Every row gives one point. Examples show where two turns around zero, p and q, send a point. Write where each new point lands after one turn and then the other. Backwards means that the second turn is done in reverse. Each puzzle has new turns, and all numbers are rounded.

Turn p:
133; 152; -50 -> 199; 58; 10
-58; -212; 145 -> -186; -180; 47
-231; 47; 58 -> -178; 140; 87
150; 283; -62 -> 285; 151; 52
-6; -12; -51 -> -2; 14; -51
12; -258; -40 -> -118; -183; -144
Turn q:
-102; -86; 29 -> 5; -119; 67
-149; -11; -123 -> -163; -67; 81
-133; 73; 21 -> -34; 15; 149
384; 23; 73 -> 192; 170; -296
Where do these land?
p, then q backwards: 94; 15; -110 -> 121; -49; 64
q, then p backwards: 50; -192; 12 -> 138; -135; -49
p, then q: 136; -75; 82 -> 73; -127; -97
q, then p: -279; 251; 16 -> -89; 24; 364

Turn p:
-145; -152; 171; 77 -> -134; 89; 38; -228
185; 317; -30; -194 -> 282; -6; 140; 272
-135; 2; -28; 20 -> 45; -3; -72; -110
48; -31; 36; 226 -> -140; 156; -103; 33
47; -136; -150; -130 -> -52; -237; -3; 33
Turn q:
-142; 152; -115; 13 -> 127; -28; -23; 198
-104; -107; 34; 68 -> -147; -24; -46; 63
-76; 38; -121; 39 -> 55; 20; -83; 114
-69; -125; 100; -147 -> -150; 88; 147; 11
480; -134; 77; -60 -> 24; 106; -1; -496
-90; 175; 26; 87 -> 89; -164; 6; 110
Where do these land?
q, then p: -5; -62; 273; -155 -> 21; 92; 200; -231
p, then q: -126; -117; 84; -47 -> -43; 91; 168; 24
q, then p: 36; 99; -284; -10 -> 23; 18; -89; 288
p, then q: 189; -14; -194; 222 -> 39; -41; -287; 194
p, then q backwards: -93; 94; 121; -10 -> 116; 23; -45; -127

Turn p:
-259; -164; -33; -79; 86; -110 -> -50; -74; -201; -52; -264; 13
76; 152; -59; -87; 0; -194 -> 34; -190; -68; 141; 126; -1
121; 217; 135; -31; 104; -41 -> -59; -181; 140; 13; 158; -111
-17; 24; -121; -2; 95; 3 -> 51; -47; -90; -96; 45; 20
147; -127; -53; -109; -232; 401 -> 334; 311; 235; -17; -57; 13
30; -268; 182; 189; 97; -2 -> -249; 82; 130; -108; -134; 189
-98; 167; -50; 120; -151; -57 -> -61; 101; -144; 120; 127; -124
Turn q:
103; 121; -40; -164; 384; -101 -> 31; 71; -50; -286; 337; 85
160; 36; -39; 229; 75; -21 -> -44; 19; -120; 1; 93; -248
-335; -144; 41; -122; -17; 172 -> 10; -105; 111; -149; -309; 196
138; 113; -6; -140; -22; 54 -> -45; 181; 75; 33; 101; 57
122; 69; 135; 107; -104; -108 -> -114; -55; -44; 196; 106; -66
69; -179; 51; -133; -119; -41 -> 39; 61; -117; 137; -69; 174
-12; 51; 14; -81; -41; 156 -> -73; 104; 109; -24; -71; 44
-246; -67; -157; 304; -155; -111 -> 196; -276; 37; 90; -188; -242
Where do these land?
q, then p: 177; 218; 385; 203; 118; 109 -> -170; -93; -373; -139; -265; -168
q, then p backwards: 218; -35; -34; -81; -222; -127 -> 63; 26; -88; 5; -318; -93
p, then q: 108; -161; 69; 33; -89; -26 -> -176; -8; 89; 14; -94; -65
q, then p: -305; 37; -151; -57; -38; 83 -> 18; 31; 279; 196; -107; 15
p, then q: -217; -5; -55; -109; 132; -56 -> 237; 62; -30; 118; -68; 56
p, then q: -141; 29; -118; 120; 157; -36 -> 214; 67; 75; -103; -17; 91
q, then p backwards: 162; -83; -95; -108; -57; 53 -> -34; -81; -101; 63; -182; 71

Turn p:
38; -157; -146; 92; 97; -76; 116; -13 -> 199; 42; 12; -160; 31; 118; -51; -4
-50; 78; -72; -176; 133; -43; -25; 67 -> -130; 107; -11; -149; -83; -88; -63; 9
11; -64; 101; 43; 126; -84; 129; -80 -> 19; -3; -38; -19; 14; 172; -132; -113
70; 94; -75; -18; -61; -98; 85; -133 -> -35; -121; 19; -103; -88; 113; 100; -24
105; 130; 130; 50; -126; -109; 61; 349 -> -102; -242; 204; -15; 191; -171; -153; 31
30; -123; 90; 106; 118; 148; -99; -150 -> 90; 89; -214; 163; 31; 109; -20; 43
31; -1; -3; 142; 112; 30; -410; -104 -> 68; 41; -184; 196; -172; -9; -64; 318
92; 113; 52; 134; 69; 243; 107; 180 -> -109; 17; -16; 12; 352; 13; 1; 114
-224; -64; 4; 142; 8; 27; 23; -139 -> 80; 160; 94; 144; -51; 170; 38; -24
-103; -5; -81; -515; -478; -37; 13; 25 -> -81; -91; 136; -69; -224; -428; 346; -349
Turn q:
83; 286; -185; -48; -187; -103; 69; -65 -> -246; -1; -306; 101; -43; 27; -113; 17
106; 180; 263; -84; -22; -12; 255; 112 -> 80; 133; -102; 257; 289; 103; -23; 52
218; 99; 144; -240; 130; -174; 116; 165 -> 2; 173; -21; 175; 321; -185; -159; -21
-204; -113; 133; -10; 114; -38; -135; -6 -> 166; 5; 55; -216; 55; -66; 139; -35
18; 105; -269; -9; -199; -20; 70; 249 -> -164; -148; -102; -5; 17; 154; -322; -63
-83; -88; 22; 276; 185; 121; -76; -121 -> 168; 59; 129; -41; -254; 52; 173; -115
57; -85; -63; -14; -134; 55; -263; -45 -> -189; 19; 115; -188; -94; -1; 11; 114
-115; -281; 19; 191; 45; 12; 11; -173 -> 79; -165; 173; -25; -139; -11; 265; -85
-80; -103; -63; -62; 68; 159; -45; -117 -> 106; -75; 59; -56; -149; -75; 29; 136
Where do these land?
p, then q: 45; 256; -13; 216; 67; -42; -161; 304 -> 159; 90; 156; -273; 243; 59; -111; -177
p, then q: 241; -225; 157; 29; 79; -116; -102; -15 -> -234; -16; 207; -93; -189; -124; -76; -32
p, then q: -165; 40; -98; -107; 268; -51; 121; -6 -> 30; 110; -238; -125; 9; 8; -51; 227
p, then q: -29; 41; 177; -15; -72; -174; 35; -51 -> -31; -57; 95; -90; -60; 59; 203; 60
p, then q: -156; 85; -63; -397; 129; 328; 131; 140 -> 152; -12; -534; -12; 12; -197; 22; -81
q, then p: 38; 103; -22; -113; -17; 41; -26; -133 -> 7; -14; 169; -80; 4; -73; -7; 71
q, then p: -159; -208; 29; -78; -24; -47; -70; -203 -> 81; -48; 61; -155; 38; -35; -102; -273
p, then q: 65; -1; -233; 65; -226; 48; 43; 102 -> 68; -5; 88; 218; 239; -96; -22; -40
q, then p: 286; -53; 57; 239; -129; 68; -105; 17 -> -204; 93; 114; 297; 108; 75; 66; -64
p, then q: -165; -39; 9; 161; -75; -53; 133; -155 -> 59; 106; 69; 147; -65; 164; 107; 146
